Every row gives one point. Each copy is the shape, with its points in the same order, stretched, turned, moved and blurred by noise. Is it also mirrored, or only turned?
(in the rows, 128 means zero)

Shape (7 x 3)
[[111 121 129]
 [ 81 145  63]
 [146 102 114]
 [128 112 154]
 [195  82 120]
 [105 172 135]
 [167  91 129]]
Copy 1 (7 x 3)
[[111 122 138]
 [ 56 161  93]
 [127  97  97]
 [132 110 150]
 [154  67  79]
 [123 170 140]
 [148  79 101]]
Copy 1 is: only turned
Copy 2 (7 x 3)
[[108 123 132]
 [ 97  52 140]
 [142 121 100]
 [120 154 122]
 [184 146  74]
 [114 122 183]
 [156 142  94]]
Copy 2 is: mirrored
Copy 3 (7 x 3)
[[133 127 125]
 [114 190  74]
 [123 142 168]
 [142 106 148]
 [122 145 229]
 [179 133  93]
 [127 130 196]]
Copy 3 is: mirrored
Copy 4 (7 x 3)
[[152  97 130]
 [190 129  66]
 [111  95 109]
 [139  92 155]
 [ 56  98 111]
 [177 139 157]
 [ 85  94 124]]
Copy 4 is: mirrored

Shape (8 x 4)
[[154 157 180 106]
 [103  96 151 100]
 [ 91 132 133 125]
 [139 114  90 140]
 [122 119  51 126]
 [ 86 125  26 122]
 [146 124 172  96]
 [118 111 143 150]]
Copy 1 (8 x 4)
[[148 154 164 109]
 [122 153 153 180]
 [ 94 128 141 154]
 [142 107  85 155]
 [117 119  51 161]
 [ 79 122  36 172]
 [152 162 159 139]
 [131 100 143 158]]
Copy 1 is: mirrored
Copy 2 (8 x 4)
[[159 191 172 121]
 [121 128 177  81]
 [ 90 140 156 112]
 [122 102 117 117]
 [106  89  86  97]
 [ 67  79  70  83]
 [162 164 176 101]
 [115 122 168 135]]
Copy 2 is: only turned

Shape (11 x 8)
[[ 84 107 120 101 119 139  71 129]
 [146 173 149 129  81  82  80 107]
 [130 113 124 112 166  95 117  93]
 [127 102 168  54 119 162  98 153]
 [129 166 144 114 166 164  65 130]
 [106 121 150 109 102  98 164  66]
 [101 178 142  76 143 150 148 155]
 [174 129 108 120 111 115 110 158]
 [ 92  89  93  69 153 159 146 125]
 [149 127 104 128 115 176 115 112]
 [155 168  69  56  94 101 165 133]]
Copy 1 (11 x 8)
[[107 111 112  86  93  93 103 146]
 [174 157 168 125 143 100  72  92]
 [176 129 130  60 150 125 159 136]
 [ 96  99 153 116 125 118 100 217]
 [121 197 134  78 118 120  99 191]
 [135  92 163  74 175 152 125  76]
 [ 68 149 131  93 205 123 115 178]
 [169 146 106 155 135 117 123 148]
 [ 94  87  76  65 151 145 149 171]
 [126 156  93 109 108 176 102 136]
 [163 107  80 128 234 135  93 128]]
Copy 1 is: mirrored
Copy 2 (11 x 8)
[[127  69 111  92 170 126  93 167]
 [117 143  92  78 106  83  53 126]
 [ 91  85 151 114 132  96 101  98]
 [116  94 128  75 143 189  91 147]
 [ 97 139 116 123 189 127  60 139]
 [160  98 136  64 127 101 113  63]
 [ 86 144 102  70 170 140 145 110]
 [ 87 123  89 136  90 116 118 139]
 [103  46 126 104 170 149 150 112]
 [138 115  76 146 158 143 108 106]
 [ 64 113  51  89  96 133 146  66]]
Copy 2 is: mirrored
Copy 3 (11 x 8)
[[102  86  86 143 144 145  83 135]
 [ 90 150 190 128 145  98 107 112]
 [125 124 131 133 182 143 121  68]
 [155  56 135  98 128 177  88 135]
 [111 158 128 114 151 209  99 143]
 [108  79 154 116 129 103 177  60]
 [123 124 109  43 138 149 142 142]
 [155 146 125 119 135 118  74 103]
 [139  60  53 101 121 163 111  82]
 [123 141 100 135  90 163  99  87]
 [128 120 111  48 109  74  94  62]]
Copy 3 is: only turned
Copy 4 (11 x 8)
[[ 83 117  89 147 136 171 108 121]
 [107 196 110 159 106  94 169 144]
 [107 127 113 115 186 150 157 120]
 [ 53  83  95  94 108 140 136 154]
 [134 168  99  83 137 161 107 164]
 [ 58 150 164 123 135 129 160  75]
 [ 98 127 140  91 130  97  74 141]
 [152 105  99 155 113 108 151 123]
 [ 96  59 112 108 158 163  98  76]
 [157 127 122 125 106 167 119  91]
 [125 113  93 121 125  38 109  62]]
Copy 4 is: mirrored
